Each row is a point. Each copy is the shape, with its points in the same order, stretched, turned, moved and blurred by noise. Say if it was mirrored as well.
In the rows, 128 means zero.

Shape, 5 rows:
[[ 45 157]
 [149 110]
 [103 102]
 [135 139]
 [142 138]]
Copy 1 (5 x 2):
[[ 60 103]
 [152 147]
 [105 149]
 [144 122]
 [151 122]]
Copy 1 is: mirrored
Copy 2, 5 rows:
[[ 34 147]
 [137 103]
 [ 80  87]
 [125 138]
 [137 137]]
Copy 2 is: only turned
Copy 3:
[[ 35 143]
 [148 137]
 [117 157]
 [120 120]
 [129 125]]
Copy 3 is: mirrored
Copy 4, 5 rows:
[[186  34]
 [108 166]
 [112 119]
 [146 138]
 [138 150]]
Copy 4 is: mirrored

Shape, 7 rows:
[[114 102 159 112]
 [118  99 184  81]
 [148 143 122  92]
 [148 201 131 205]
 [118 144 117 184]
 [115 184 126 122]
 [ 88 168 166 154]]
Copy 1 (7 x 4):
[[101  91 109 145]
 [ 73  81  89 127]
 [124 141  76 101]
 [131 178 199 108]
 [146 135 161 155]
 [110 168 114 128]
 [ 86 137 155 152]]
Copy 1 is: only turned
Copy 2, 7 rows:
[[101 114  95 129]
 [ 71 104  94 104]
 [139 128 134 112]
 [203  78 131 181]
 [172 112 100 176]
 [170  92 108 113]
 [146  65  73 132]]
Copy 2 is: mirrored

Shape (9 x 6):
[[107 132 131 164  94  93]
 [106  65 159 109 169 105]
 [101 131  88 155 130  89]
 [162  77 157 135 148 115]
 [177 142 149  60 160 158]
 [159 173 181  76 176 164]
 [116 132 106 130  74 113]
 [ 74 152  98 149  92 148]
 [113 117 112 156 135 141]]
Copy 1 (9 x 6):
[[ 95 123 140 144 122 149]
 [128 149 154  87 189 120]
 [ 96 168 135 121 108 133]
 [129 134 140 114 156  72]
 [202 114 157  79 127 125]
 [215 113 119  98 149 148]
 [100 114 179 120 103 161]
 [ 99 127 132  96 104 200]
 [109 140 111  95 119 124]]
Copy 1 is: only turned
Copy 2:
[[129 120 107 146 139  82]
 [112 177 204 157  94 165]
 [131 158 117 128 178 116]
 [135 125 200 128  75 132]
 [134  95 111 107  22 196]
 [124  53  92 141  24 209]
 [107 139  79 126 126  88]
 [ 73 104  66 130 170 111]
 [109 117 146 128 142 125]]
Copy 2 is: only turned

Shape, 12 rows:
[[107 151 136 140  96 147 123 110 102]
 [152 158 156  88 137 126  98 130 150]
 [145  61 155 118 134 118 133 101 159]
 [119 123 145 132 105 138 154 108  51]
 [113 155 123 145 126 128 249 112  87]
 [221 156 144 147  79 127 139 156 141]
 [121 109 103 123 127 135 114 164 153]
 [117 142  95 115 108 117 100 112 158]
 [127 151 101 144 140 115 105 107 128]
 [121 146 148 100 124 158 105 101 135]
 [141 129 118 153 138 167 148 161 153]
 [107 158 144 140 132 123 130 147 156]]
Copy 1, 12 rows:
[[153 133 116 197 160 144 136 122 128]
 [147 107 136 107 159 107 146 128  96]
 [104  75 151  91 122 104 127  81 163]
 [129  93 113 221 163 111 132 120 137]
 [170  64  58 215 115  98  80 145 110]
 [199 108 110 126 161  40 170 140 162]
 [121 120  65  96 123 140 155 120 140]
 [128 156 115 120 142 144 105 110 119]
 [118 149 125 134 145 142  98 153 125]
 [149 107 142 145 176 139 128 115 113]
 [164  97  55 116 131 134 142 153 147]
 [147 125  97 135 108 151 149 135 114]]
Copy 1 is: mirrored
Copy 2, 12 rows:
[[ 93 113 166 133 118 110 119  96 113]
 [181 154 165 107 118 125  95 132 127]
 [141 141 105 129  92 153 134 123 203]
 [ 92  77 139 130 154 101 154 112 142]
 [ 76  74 111  95 180 195 174 126 106]
 [134 154 153 142  83 142 152 209 101]
 [108 129 102 136 105 138  56 142 139]
 [115 169 114 113  94 119  88  98 103]
 [119 169 125 146 130 123 109  93  99]
 [155 117 166 115 104 121  96  88 127]
 [114 105 125 158 113 180  79 147 120]
 [103 147 158 122 129 159  82 123 123]]
Copy 2 is: only turned
Copy 3, 12 rows:
[[129 122 126 105 100 115 124  95 133]
 [171 138 164 141  76 141 121 123 120]
 [163  96 127 132 144 141  55 137  68]
 [108  88 143  91 139 124 146 109 124]
 [ 49 148 136 147 185 134 128 148 148]
 [138 145  87 208 104 110 163 132  70]
 [188 131  90 130 127 103  97 159 143]
 [164 165 114 114  91  99  90 148 113]
 [162 174 133 106 130 102 111 123 116]
 [154 126 146 105  82 158 105 102 127]
 [161 143  79 157 151 136 111 129 149]
 [152 145 135 153 109 102  94 113 154]]
Copy 3 is: mirrored

Shape, 16 rows:
[[ 77 128 214 122 149 108 144 142  96 137 140  63]
 [149 151 130 147 136 164 125 154 110  79 154 122]
 [146 135 160 150 130  73 147 127 130  77 130 133]
 [127 109  82 117  92 147 158  98 156 123 151 155]
 [122 136 120 138 127 122 162 165 152 144 125 134]
 [171 170 167  91 129 143  78 115 108  47 157 109]
 [183 117 146 181 146  96  77 124 102 135  77 130]
 [ 82  89 126  52  98 133 114 102 104 105 159 171]
 [123 156 215 166 134 141 145 149 110 137 111 171]
 [139 166 122  62 125  92 102 117 148 111  87 181]
 [ 58 129  83 193 164  89 142  42 127 112 149 111]
 [159 121 101 112  84 133  90 140 109 145 146 100]
 [102 124 122 168 134  93 149 161 115 140 186 113]
 [135 144 157 141 156 124 130  62  92 157 143 144]
 [127 151 132 208 102 106  84 159 182 159 109 196]
 [159 110 184 125 179 119 128 143 125 159 131  94]]
Copy 1:
[[130 147 117  74 178 140  88 207 128 121 129 119]
 [121 143 160 112 140 149 149 126  94 130 114 110]
 [149 126 149 141 130 128 137 175 140 139 127  70]
 [136 106 134 168 128 102 177  95 159 145 169 148]
 [115 125 101 127 134 119 158 138 143 103 126 122]
 [159 161 180 132 178 137 101 106  99 139 113  83]
 [ 87 127 159 141 104  87  70 130 141  87 115  76]
 [207 148 127 160 125 124 132 106 145 160 129 183]
 [118 106 138 113 145 132 105 153 127 136  64 117]
 [165 149  89 174 139 117 109  84 160 116  90 110]
 [ 93 114  96 161  88 105 108 181 134 200 216 110]
 [122 162 147 125 130  69 145 102 127  93 142 124]
 [133 124 101  99  97 100 161 182 102 125 145 117]
 [121 107 146 104 113  97  66 116 147 174 137  97]
 [ 96  95  77 193 119  62 134 122  98 106  99 116]
 [123 119 145  77 153 122  84 140 137  78 130  91]]
Copy 1 is: mirrored
Copy 2:
[[141 128 102 122  75  90 117 127  85 249 161 109]
 [153 195 112 166 124 140 100 116 111 113 129 137]
 [131 138 134 119 196 149 120  78 121 199 155 117]
 [121 100 152 100 155 174 139 173 138 126 107  87]
 [180 140 166  93 169 146 107 164 126 180 143 146]
 [100 188  46 164 111 153 133  48  98  91 162 129]
 [153 113 151 146 176  65  76  62 134 139 158 177]
 [148 112 102 116  82 166 213 122 166 121 139  32]
 [160 114 169 151 110 129 139 107 104 194 198 188]
 [146 131 126  86 195 156 152 104 164 110 225 111]
 [ 32 140 185 120 148  75 130 183 157 197 113  29]
 [164 134  74 112 145 115 126 135 123 100  95 145]
 [151 177 143 112 143 118 122 167 162 205  90 124]
 [ 59  69 127 158  96  95 131 141 164 185 165 141]
 [155 175 234  69 196  99 145 107 134 121 160 189]
 [156 108 120 113  92 119  68  95 124 200 164 171]]
Copy 2 is: only turned
Copy 3:
[[153  71  71 157 115 107 190 163 154 180 139 160]
 [ 98 128 151 100 157 106 159 183 169 101 124 133]
 [ 92 112  95 157 132 160 138 178 160 105 130 131]
 [144 167 205 170 172 141  86 164 151 121 146 107]
 [120 125 137 133 181 135 139 118 147 136 138 108]
 [ 96 110 117  87  98 130 147 233 142 118  80 185]
 [ 91 111 103 116  93 143 177 104 111  88 133 142]
 [138 101 193 173 122 100 112 209  90 168 136 110]
 [105  73  87 134 159  77 141 125 119 103 124 161]
 [117  99 119 110 137 183 105 151  59 139 103 131]
 [161 110 158 195 151 171 123 191 168 155 246 169]
 [120 168 148  95 108 103 155 150 126 130 111 109]
 [ 95 135 118 150 167  95 169 160 155 150 171 100]
 [152 124 127 171 148 103 149 172  95 104 147 180]
 [ 44 111 115 107 146 105  67  79 115 151 156 154]
 [123 120 121 157 139 125 207 124 124 135 101 167]]
Copy 3 is: mirrored
